Rows are points. The last column is the point's height on a tilted bowl or saddle (a function of degree 2), plus a little noise. Count its main directions that bend up, bend down and stay straight.
(in the rows, 128 means zero)

Points, 15 rows:
[[160 177 105  93]
 [105 175 174  76]
 [194 148 118 103]
 [115 174 139  90]
 [108  72 147 106]
 [ 95 115 153 112]
 [115 150 152 100]
 [121 131 141 110]
 [128 133 175  96]
 [139  57 155  85]
 [146 106  86 104]
 [132  91 170  98]
 [144 121 161 102]
 [153  99 136 104]
 [173 133 153  99]]
Directions: 0 up, 2 down, 1 straight

Points (23 x 5):
[[ 86 101 128  80 161]
 [ 57 143 128 168 176]
 [139 111 111  99 130]
 [157  92 180 152 169]
 [116  76  99 121 148]
 [ 81 200 147 144 211]
 [191 119 146 166 161]
 [168 127 127 165 138]
 [125 138 118  98 129]
 [183  83  73 110 179]
 [117 113 150 105 135]
 [166 126 167 111 147]
 [ 99  94  84 140 143]
 [152  86 100  76 169]
 [141 157  81  96 143]
 [144 123 120 133 119]
 [ 91 143  99 125 137]
 [129 181  83 128 154]
 [ 99  77  97  86 168]
 [157 131 121 135 122]
 [123 115 147 111 129]
 [131  80 148 143 149]
 [119 109  98 131 124]]
Directions: 4 up, 0 down, 0 straight

Points:
[[104 139 109 113  76  93 114]
 [103 126 142 126 170 112 119]
 [138 117  61  95  79 100  85]
 [111  93 134 169  66 143 105]
 [125 207 117  84 154 182  71]
 [ 95 209 116  99 140 145  93]
 [ 99 144 175 101 162 177  84]
 [103 142  96 146 115 100 116]
 [139 123 115 106 122 165 125]
 [158  75 121 164 106 133 110]
 [218 132 125 140 141 141  88]
 [ 61 166 127 146 112 132  99]
 [145 141 139 106 134 108 126]
 [136 113 154 128  75 163 126]
 [119  86  87 115 108 147 108]
 [ 83 123  83 150 103 142  95]
 [144  96  82 104 117 125 115]
 [140 137 150 104 113 131 129]
 [ 93 137 125 106 100  46  79]
 [152 143 121 143 125 112 130]
 [131  71 170 159 127 202  71]
 [ 87 180 115 126 133 135 111]
 [156 117  93 151 105 155 118]
 [107  93 140  87 128 126 111]
 [138 114 103 159 133 152 124]
 [190 117 122 129  80  62  61]
 [147 115 151  99 120 166 119]
 [ 66  84 133 161 153 178  50]
 [147 124 145 123  57 160 126]
 [118  99 155 143 114 121 121]
 [167  93 159  79 164 112  98]
 [182 142 114 134 112 129 115]
 [115  79 136  43 103 113  74]
 [117 159 113 118 104 101 125]
 [117  94 120 100 149 142 119]
 [104 182 123  99  86 169 118]
 [ 91  89 101 101  78 126  96]
 [153 136 136 169 100 120 121]]
Directions: 0 up, 5 down, 1 straight

Points:
[[ 73 137 143 152  96  98 158 181  66]
 [164  83 178 125 158 146 104 104  99]
 [115  62 128 110 140 152 138 120 107]
 [110 142 111 157  97 133 126 106 135]
 [111 177 125 125 124 100 110  94 114]
 [149  79 132 152 156 177 176  95  97]
 [168 125 122 152  97 158 139 108 118]
 [112 139 134  72 170 155 102 113 120]
 [113 152 150 153 153  94 129 146 114]
 [123 152 138 143 170 141 179 117 124]
 [113  94  71 150 106 135 197 176  90]
 [147 115 122 138 100  88 178 134 127]
 [141 151 192 126 101  70 156 116 109]
 [169 170 116 152  93 145 130  62  61]
 [170 174 119  87  71  96 170 102  62]
 [145 129 134 142 149  84  83 119 130]
 [106 159 168 146 142 143 116 192  81]
 [ 80  86 169 173 134 116 122 152  70]
 [ 70 120 158 147 102  95 148 141  93]
 [104 112 130 123 106 135 130 164 123]
 [175 102 119  98 137 127 118 132 127]
 [144 172  94 173  96 136 114 173  88]
 [108 114 191 123  59 121 143 139 122]
 [120  89 114  99 112 117 136 160 122]
 [114 153 167 147  93  86 117 160 112]
 [183 119 171 112 158 157 117 167 124]
 [163 140 126 117 116 174 140 150 119]
 [157 125  94 146 171 130 166  84 113]
 [145 105 151 127 150 107 132 125 130]
 [154  70 107 133 143 159 118 169  89]
 [114 189 142 128  67  89 114 110  88]
 [133 115 148 138 121 184  54 183 115]
 [ 97 139 147 105 134  95 204 132 102]
 [ 99 171 104  86 145 164  41 129 128]
 [149  96  88 145 143 142 110 152 116]
 [120 114  73 112 131 113 190 146 119]
 [123 107 154  93  76 181 146 156 111]
 [134 139 127 141  82 134 129 104 134]
 [ 70 191 138 157 125 181 165  87  30]
 [ 91 139 161 119 135 166 164 125  99]
 [155 166 133 163 148 173 103  99 113]
 [207 123 125 117 106  93 125 120  99]
 [150 124 115 103 155 165 155  90 122]
 [ 60 128 132  81 127  52 108 106  55]
 [144 139 155  99 114 123 188  66  86]
 [106 115 124 130 121  86 106 189  87]
 [142 132 100  98 107 107 122 179 109]
 [119 143 102 158 133  48 162 108 105]
 [103 154 144 137  60  88  99 127 122]
 [ 64 157 133 114  95 139 122 127  83]
 [163 142 127 170 121 126 135 175 100]
 [105 180 133 145 170  90 129 118 109]
 [121  94 131 146 132 130  90 121 126]
 [187 117  91 131  63 153  86 123 124]
 [120 117 135 129 121 143  79 122 142]
 [157 131 117 110 128  63 148 127 115]
 [157 192 191  79 128 116 121 159  91]
 [ 91 165  85 103 144 126 102 118 131]
 [125  79 142 173 126 163 139 136 110]
 [123 108 187 158  77 111 171 106 122]
 [129 199 124 131 215 143 127 142 113]]
Directions: 0 up, 5 down, 3 straight

Points:
[[139 135 136 118 124 150 124  83 117]
 [109 118 126  92 136 124 125 123 123]
 [111 139  91 126 101 149 130 130 115]
 [104 184  85 152 102 148 169 130 102]
 [148 143 120  66 139 146  94 123 103]
 [132 106  69  90 129 116 154 124 100]
 [ 85 123  92  84 146 128 107 117 103]
 [102 192 132 120 126 108 104 170 137]
 [163 112 104 216 105 122 129  57 104]
 [187  63 147 113 156  69  83 109 123]
 [144 128  92 130 100 157 138 197 102]
 [140 119 147 160 120 105 121 109 125]
 [208 124 159 126 192 104 131 190  17]
 [142 169  78  96 120 125 161 105 104]
 [ 82 128 134 115 108  97 195 122 105]
 [145  89 115 124 146 129 148 136 128]
 [ 79 125 137  92  71 101 130  87  78]
 [143 167  87  57 146 119 127 150  98]
 [ 97 150  99 122 127  98 106 161 116]
 [112 166 166 158 153 184  99 139 100]
 [111  89 189 137 165 125 119  78 106]
 [100 126 131  64 100 122 174 141 110]
 [104 134 128  84  60  86  96  93  76]
 [ 95  65 172 151 152 119  87 112 124]
 [ 97  70 162  95 153 109 122  70 113]
 [194 157 126  85 125 167 118 158  78]
 [134 175 155 148 175  91 138  92 122]
 [ 94 105  76 120 125 158 105 134 107]
 [166  79 134 143 178 150 120 122 113]
 [156 115 159 107 115 161 132 167 100]
 [159 116 109 135 116 123 170 115 123]
 [117  72 113 173 144 136 128 108 134]
 [124 158 132 112 148 135 111  86 125]
 [157 145 120 170 120 118 186 139 104]
 [161 124 144 156 134 148  77 127 108]
 [157 124 129 105  57  51 107 160  54]
 [169 131 115 131 165 147 103 107 112]
 [123 154 194 148 121 140 142 185  78]
 [131  90 124 166 179 138 198 161  89]
 [ 72 122 167 102 171 141 119 125  90]
 [136 145 149 164  74 128 155 136  95]
 [146 153 112 131 122 155 145 132 118]
 [ 84 169 125 144  94 168  98 171 127]
 [128 108 176 121 111 144  81 127 105]
 [145 169  99  98 120 112 156 141 121]
 [ 87 174  90 141  94 140 153 176 118]
 [ 55  97 130 141 104 126 136 147  98]
 [125  99 116  78 124  80 152 131 112]
 [156 132 115  76 179 142  77 144  93]
 [139 100 155 123 115 136 112  86 124]
 [120 124 122 121  80 138  87 117 117]
 [111 113 162 131 131 104  79 164 106]
 [101 136 180 176 192 117 163 119  72]
 [191 170 135  97 135  93 108 114  92]
 [134 125 162 113 114 102  82 125 110]
 [110 111  73  94 147 181 135 148  88]
 [166 146 129 125 136 141 190 114 116]
 [100 102 162 105  97  99 146 166 106]
 [155 183 126 168 142  84 138 141 102]
 [208 143 101  79 182 154 139 125  46]
 [142 161 116 110  93  88 169  93 114]
 [122 116 111 145 104  43 137 149  92]
 [140  74 126 125 156 113  94 127 140]
 [105  91  73 122 120 145 123 167 111]
 [ 91 114 118 140 161 121 191 136 106]
 [131 152 127 133 151  65  99 129 110]
 [ 56 184 130  94 156 118 142  89  83]
 [ 93 130  83 165 130 168  96 129  94]
 [ 76 165 109  74 136 210 200 167 107]
 [152 132 128 151 135 107 108 118 125]
 [170  85 133 139 124 141 164 136 117]
 [144  92 120 183  83 103 120 157  96]
 [126 155 163  80 121 159 139 153 120]]
Directions: 1 up, 5 down, 2 straight

Points:
[[ 84 140 180  71  81 119 161 142 197]
 [ 91 112  82 138 102 172 134 105 160]
 [159  93 131 161 110 195 103 101 147]
 [172 177 113 115  70 156 178 200 153]
 [116 150 158 175 164  95  98 146 145]
 [ 47 151 129 123 145 147 101 108 172]
 [115 104 133 132 118 129 125  82 152]
 [150 159 130 108 158  89 121 145 134]
 [ 69 104 183 171 117 162 154 180 157]
 [136 155 110 142 123  78 135 114 140]
 [138 111 108 113 110 112 170 128 153]
 [147 110 128 117  97 179 102 116 146]
 [105  85 122 103 139 157  89 123 141]
 [ 91 153 149 148 110 114  77  91 168]
 [ 90 129 103  91 118 171 132 126 167]
 [144 131 192 121 125 129  95 128 173]
 [202 128 171 107 129 169 160 203 159]
 [107 113  87 123 128 165 154  91 165]
 [145 113  70 159 150 157 138 119 153]
 [126  83  72 178 163 127 101 138 138]
 [143 109 102 122 138 122 143 115 142]
 [ 99  98  77 118 163  95 162 162 139]
 [ 92 154 140 121 122 118 123  87 163]
 [141  93 145 105 181 161  86 206 157]
 [108  96 129 156 176 128 142 140 124]
 [150  93 162 146 142 182  92 114 154]
 [ 99 143 151 131 145 176 137 149 144]
 [122 147  94  88 154 134 180  90 190]
 [135 134  80 154 206 148 191  98 175]
 [ 74 113 145 134 169 113 126  94 153]
 [155  93 124 142  70 140 128 172 140]
 [ 69 112 110 137 130  55 122 142 149]
 [129 159 149 163 121 159 161 110 151]
 [172 116 106  85 105  93 122 150 140]
 [ 86  68 115 180 130 128 210 146 173]
 [152 116 111 157 125  95  99 111 139]
 [116 143 191 117 103 142 118 104 183]
 [119 146 164 121 131 105 125 201 139]
 [146 141 137 224 123 118 118 150 160]
 [128 157 128 123  99 172 128 146 147]
 [116 138  96 159 128  94 189 161 149]
 [128 116 151  73 170 118 147 105 168]
 [126 118 131 134 125 168 140 123 140]
 [118 185 109  98  90 111 130 120 163]
 [193 128 143  86 105 106 130 157 143]
 [144 139 142 177  83 118 134 198 146]
 [ 78 120 131  47 146 109 100  69 197]
 [ 89 108 185 124 137 141 141  81 192]
 [116 125 128 133  84 131  89  45 164]
 [128 128 137 141 104  87 129 111 148]
 [162  92 107 203 103 128  91 146 165]
 [ 96 154 143 146 151  93 146  88 158]
 [129 117 145 121 155 104 182 164 134]
 [ 86 129 149 133 155 117 147 161 134]
 [143  91 182 123 154 125 153 127 159]
 [143 230 151 136 116 160 182 143 155]
 [138 161 107 136 109  75 117 160 137]
 [117 153 111 114 162 107 151 108 147]
 [ 95 144  70 128 114 101 148 118 167]
 [ 87 110 144 136 170 111 135 154 129]
 [ 99 135 133 195 158  77  88 145 146]
 [ 97 156  97 174 156 120 134 121 133]]
Directions: 4 up, 0 down, 4 straight

Points (60 x 9):
[[149 108  83 147 158 141 114 121 104]
 [ 82 167 114  84 173 176 123 118  89]
 [172 102 117 149 139 145 135 149 101]
 [ 90 170  97 163  72 152 163 139  70]
 [ 78 147 146 163 107 100 100 120 170]
 [141 110  95  98 131 153 104  92 117]
 [175 177 100 128 164 120 149  98  40]
 [161  76  79 133 115 146 129 132 102]
 [120 121 119 136 128 107 144 104 121]
 [194 153 133 133 123 108 181  94  51]
 [119  96 125 146 144 135 132  92 120]
 [ 91 139 112 151 151 105 159 174 102]
 [151 120 173 105 114 125 146 116 117]
 [127 116 159 124 112 124 118 118 131]
 [173  95 203  78 150  95 156  70  96]
 [183 178 176 152 183 141  73  79  79]
 [189 123 106 120 143 221 123  80 115]
 [108 130 156 126 194 103 164 127 125]
 [153  96  97 125 137 128 121 153 113]
 [ 62 153 134 159 111 153  95 132 149]
 [159 116 141 125 123 131 117 192 135]
 [128 139 163 114  61 151 145  85  95]
 [141 173 144 126 156 176  67  89 136]
 [141  43 139 141 109 129 109 103  92]
 [ 95 102 149 127 121 124 153 149 136]
 [100 172 158 125 134  64  84 161 170]
 [128 162  69  96 166 120 101 153  75]
 [116 143 148 135 143 121  95 175 135]
 [ 96 121  56 148 147 122 113 133 112]
 [174 156 111 147 120 186 126 113  99]
 [113 176 148 122 148 177  85 131 134]
 [105  67 121 112 124  85 204 117 150]
 [100 113 181  98 144 130 133 111 136]
 [ 83 108 114  98  69 140 110 105 134]
 [117 131 131 145 107 135 186 179  89]
 [122 135  98  79 171 123 132 130  92]
 [183 101  96 128 113 135 137 135 103]
 [130 168 103 177  97  95 105 191 117]
 [128 103 183 148 129 106  86 116 132]
 [157 130 118 140  94 196 121 138 115]
 [163 124  92  41 137 111 214 135  63]
 [131 160 104 156 122 143 111 144 111]
 [168 158 145 104 151 108 150 145  93]
 [193 161  91  93 129 132 149 136  81]
 [170 151 113 151 163  85 135 146  73]
 [114  55 170 156 120 185  86 147 105]
 [145 163 165  58  88 131  92 158 153]
 [ 79 108 135 132 159 168 145 106 133]
 [136 133 158 136 131 122  70 108 131]
 [ 65 133  58 139 141 163 105 187  91]
 [136 135 159 100 134 116 118 126 129]
 [104 118 144 145  86  97 137  99 146]
 [113 139 117  82 158 117 151 105  97]
 [108  61 130 138 135  93  75 127 133]
 [129 157 122 154 158 167 101  84 124]
 [156 107  92  91 114  79 138 144 138]
 [202  96 135 123 169 182 151 145 117]
 [128 109 174 120 116 172  88 111 120]
 [128 153  89 111 127 118 148 136  93]
 [100  93 157  75 123 114 140 102 141]]
Directions: 3 up, 4 down, 1 straight

Points:
[[155  99 144 108  82 105  97 117 108]
 [161 121 119 140 146 117 130 139 118]
 [191 117  86  86 176 125 153 142  92]
 [101 139 204 100  69 110  82 115 132]
 [133 125 114 126 114 128 150 153 129]
 [123  48 109 113 168 179 118 128  84]
 [175 151 100 108  96 110 131 168 147]
 [117 151 185 129 167 151 157 102 124]
 [122 117  90 112 102 141 122 128 126]
 [145  82 131 139 123 177 122 133  92]
 [136 140 172 152 121 141  94  97 117]
 [130 151 145 129 132  90 151  99 136]
 [ 83 113  91  96 161 132 202 115  60]
 [ 67 106 198 160 150 135 206  97 137]
 [150 123 105 182 117 180 146 126 115]
 [109 146  91 126 118 119  99 175 136]
 [138 114 123 162 145 162 156 118  91]
 [134 158 101 167  87 212 146 182 177]
 [159 113  96  97 166 168 106 114 119]
 [116  99 120 102 155 120 155  80 102]
 [140 167 169 112  95 141 124 196 212]
 [133 164  94 149 129 121 143 107 109]
 [149  73 118 151 134  96 147 103 127]
 [152 169 140 167 129 126  92 110 130]
 [124 164 114 143 139 112 114 140 114]
 [153  82  88  84 126 119 137 137 122]
 [161 130 124 164 159 151  76 114 106]
 [123 107  66 112 143 120 114 106 121]
 [111  95 157 160 136 130  93 133  91]
 [115 136 153  89 106 120 202  96 118]
 [114 136 116 120 145  50 152 145 143]
 [ 84 105 123 168 107 115 131 137 134]
 [124  96 117 148 107 117 170 160 143]
 [155 195  95 123  99 140  98 127 143]
 [143 178  54 124 127 146 138  99  93]
 [158 116 120 109 105 112 130 162 148]
 [167 147 104 144  56  83  84  94 110]
 [ 64  79 165 154 185 102 130  90 118]
 [ 94 104 126 109 120  95 103 176 154]
 [120 172 160 160  90 110 171 159 192]
 [151 176 102 164  94  96 147 114 136]
 [ 93 104 174  98  93 147 141  94 113]
 [160 192 143  71 145 162 111 175 199]
 [126 139 122 106 117 136 111 100 115]
 [140 132 162 121 125 113 136 143 144]
 [156 145 165 191 157 174 103 111 100]
 [124 140 115 163 152  85 107 177 125]
 [131 108 142 171 149 132 103 165 104]
 [ 96 106 104  89 172 128 167 141  97]
 [183 125  90 142 156  86 188 128  75]
 [ 75  83 107 105 114 143 123 162 133]
 [ 47 135 116 109 181 186 145  77  57]
 [148 174 143 168  77  90  93  66 149]
 [106 116 124 173 200 148 132  79  92]
 [122 128 102  96 193 130 156 204 107]
 [119 118 101  83 157 202 188 121  54]
 [128 147  88 140  85 138 124 111 132]
 [117  92 125 119 109 127 181  70  94]
 [ 73 138  89 154  92 126 143 107 130]
 [136 105 179 133 103 144  85 134 103]
 [116 129  71  87 106 120 122  95 104]
 [164 126 148 125 128 125 124 176 150]]
Directions: 4 up, 3 down, 1 straight
